Rows are points. Each copy is the shape, with its points in the same order, turned, moved and blurred by noise. Some copies are also mirrored. Which?
In the rows, 128 means zero.

Shape:
[[106 171]
 [117 104]
 [131 141]
 [123 134]
 [180 144]]
Copy 1, 5 rows:
[[ 81 146]
 [147 131]
 [109 120]
 [118 128]
 [105  71]]
Copy 1 is: mirrored
Copy 2:
[[ 84  93]
 [122 149]
 [117 110]
 [114 120]
 [163  90]]
Copy 2 is: mirrored

Shape (8 x 4):
[[142 144 107 170]
 [165 115  71 125]
 [ 89 165 138 110]
 [115 125 157 108]
 [152 162 160 121]
 [143 139 163 137]
 [132  96 166 123]
 [105  84 120 108]]
Copy 1:
[[132 177 118 152]
 [159 138  72 157]
 [ 76 143 130 109]
 [115 112 146 115]
 [140 150 138  92]
 [140 144 154 107]
 [149 107 159 128]
 [118  89 123 161]]
Copy 1 is: only turned
Copy 2 (8 x 4):
[[109 158 101 171]
 [129 192  83 120]
 [ 74 130 167 129]
 [107 112 150 115]
 [137 136 160 142]
 [140 114 143 149]
 [136  94 120 112]
 [ 94 118  97  90]]
Copy 2 is: only turned
Copy 3, 8 rows:
[[137 179 105 151]
 [147 143  62 112]
 [ 81 140 152 124]
 [119 110 147 131]
 [142 152 166 106]
 [147 142 152 139]
 [151 100 141 147]
 [116  89 100 149]]
Copy 3 is: only turned

Shape:
[[135 127  81 106 163 135]
 [115 135 166 155 112 143]
 [116 133 131 106 111 126]
 [134 110 160 139 129 137]
 [115 106 118 131 118 105]
 [140 181  50 160 121 143]
 [148 105 172 110 115  99]
 [138 105 146 109 117 129]
 [126 149 123 107 204 118]]
Copy 1, 9 rows:
[[145 135 121 171 154 129]
 [120 134 121  84  87 127]
 [115 102 131 131 108 144]
 [138 121 141  99  99 106]
 [108 103 123 135 116  98]
 [128 163  49 185 110 138]
 [115 108 177 125  87 104]
 [141 100 153 124 100 118]
 [119 173 152 141 167 134]]
Copy 1 is: mirrored
Copy 2:
[[158 145  70 120 146 170]
 [136 122 172 140 114 155]
 [112 141 126 112 123 161]
 [136 144 148 152 131 142]
 [109 118 110 142 131 148]
 [180  93  73 100  75 181]
 [103 157 141 138 134 108]
 [114 160 129 139 128 143]
 [178 139 103 102 188 144]]
Copy 2 is: mirrored
Copy 3:
[[155 125  84 129 121 158]
 [135 118 183 149 169 146]
 [128 126 151 112 129 148]
 [146  92 161 142 155 134]
 [107 108 134 141 126 136]
 [149 183 114 186 106 189]
 [135  92 169 116 129  97]
 [142  94 154 119 126 135]
 [166 136  80 117 168 119]]
Copy 3 is: only turned
Copy 4 (9 x 6):
[[129 111 112 124 182 126]
 [120 141 145 161  85 115]
 [135 148 110 137 117 142]
 [143 133 157 138 105 117]
 [168 123 111 149 122 127]
 [ 86 102  64 147 152  72]
 [177 172 139 123 104 123]
 [152 139 135 116 112 132]
 [125 150 155 154 200 122]]
Copy 4 is: mirrored

Shape, 14 rows:
[[124 149 132 125 129 133 117 144]
 [138 110 128 103 165 166 158 124]
 [132 145 132 105 145 117 136 120]
 [ 81 151 100 100  81 102 134 124]
 [167 104 150 164 154  90 147 144]
 [122 138 114 130 131 133  91 149]
 [143  80 166 146 129 136 126 146]
 [ 86 139 144 108 145 113 177 151]
 [131  99 148 132 128 161 139 107]
 [132 141 125 131 175 103 130 111]
 [143 163 121  64 105  97 151 121]
 [ 93  99 115 103 140  76  90 111]
 [186 111 108 125 103 137 150 178]
 [148 170 165 141 115 122 162 121]]
Copy 1 (14 x 8):
[[140 126 113 120 121 137 134 146]
 [179  91 103 148 133 133 183 116]
 [140 124 102 107 147 110 151 111]
 [120 167  93  87  74 106 167 128]
 [130  95 145 147 163  64 129 135]
 [109 116 106 128 116 146 136 149]
 [148  84 159 149 117  97 132 132]
 [162 136 131  94 147 100 189 144]
 [170 112 128 159 107 119 148 108]
 [123 122 113 132 175 113 158 112]
 [158 138  71  77 119  89 145 109]
 [ 78 115 140  97 111 123 168  88]
 [149  70  83 142  95  77 124 167]
 [170 150 111 129 149  91 114 135]]
Copy 1 is: only turned
Copy 2 (14 x 8):
[[143 135 121 121 159 132 105 134]
 [168 144 172 143 137 133 151 125]
 [159 143 123 123 170 131 130 103]
 [122 160  69  95 120 135 110  95]
 [137 119 136 151 186  54 135 134]
 [156 149 108 131 152 128  87 149]
 [154  92 146 148 132  83 114 138]
 [122 151 157  87 149 112 122  84]
 [146 110 147 161 123 124 130 118]
 [156 160 132 152 188 110 117 101]
 [157 138  84  85 166 140 165 100]
 [185 159  87 130 138  90  84  81]
 [144 126 116 115 143  96 167 189]
 [104 102 123 129 186 135 141 112]]
Copy 2 is: mirrored
Copy 3:
[[108 128 133 125 125 122 110 120]
 [138 129 128  68 135 137 155 101]
 [128 131 128 119 113 118 125  87]
 [109 109  59 160 116 131 105 112]
 [186 142 159 136 148  98 141 117]
 [108 117 132 134 141 138  99 124]
 [168 117 149 118 136 121 155 161]
 [106 134  94 133 131  92 168 104]
 [152 129 123 101 115 156 150 135]
 [136 134 151 139 138 135 148  71]
 [128 124  86 118  79 100  98  74]
 [140  62 113 164 135 143 127  87]
 [169 146 117  76 142  99  79 132]
 [140 182 129 138  89 115 132 116]]
Copy 3 is: only turned

Shape:
[[130 136  83 126 118 128 108 180 137]
 [123 151 112 145 129 135 154 108 100]
 [ 83 124 132 105 138 133 146 114 148]
 [ 88 134 140 130 143 174 168 111 147]
 [161 114 116  89 196 183 126 156 135]
 [ 82 122 103 140 121 128 130  80 110]
 [134 104 125 148  85 116 129 101 107]
 [150 145  91  83 119  95 119 153 143]
 [144 141 142 149 126 119 104 123  93]
 [120 151  80  80 141  99 132 135 171]
 [132 117 103 174 117  96 124 145 132]
 [176 164 111 113 131 134  98 126 147]]
Copy 1:
[[159  97  89 116  96 134 105 143 150]
 [ 97 136 128 161 124 129 121 121 153]
 [103 108 131 109 174 135 100 156 153]
 [105 121 154 135 177 151  77 144 171]
 [155 103  81 127 168 208 100  98 144]
 [ 68 137 118 138 132 106  91 149 132]
 [ 90 132 152 126  97 130 119 133 107]
 [138 102  85  80 107 146 154 136 153]
 [128 126 128 138 119 113 127  97 112]
 [125 120  72  80 139 142 139 162 173]
 [145 138 126 142  94 120 122 164 119]
 [149 146  98  90 113 147 128  92 150]]
Copy 1 is: mirrored
Copy 2:
[[133 132 137 145 116 184  84 151  93]
 [129 137 109 149 129 138 149 107 126]
 [115 106 123 109 146 165 150 145 155]
 [113 104 125 116 178 164 162 104 139]
 [165 109 105  64 140 195  81  78 117]
 [ 78 135  96 138 116 161 167 122 142]
 [ 81 117 135 153  75 129 147 106 119]
 [155 147 148 116  87 174 107 157 139]
 [113 151 113 132 113 111 108 113 109]
 [150 137 147 111 114 196 123 154 171]
 [ 97 121 128 185 108 150  98 129 130]
 [134 176 153 101 106 158  94 109 129]]
Copy 2 is: only turned
Copy 3 (12 x 9):
[[121 142 129  89 157  74 132 118 161]
 [140 144 147 164 148 120 148 110 107]
 [147 107  99 140 137 144 129 146 138]
 [146 109 111 168 127 154 170 132 145]
 [ 99  41 146 120 154  97 179 112 151]
 [112 149 117 174 134 135 112 127 114]
 [121 151 148 137  94 118 114 116 102]
 [146 108 118  82 159  67 107 112 125]
 [122 141 179 115 138 137 124  92 123]
 [151  95  96 117 175  78  99 127 143]
 [135 161 175 120 126  89 106 135 151]
 [138 101 147 112 145  91 118  61 145]]
Copy 3 is: mirrored
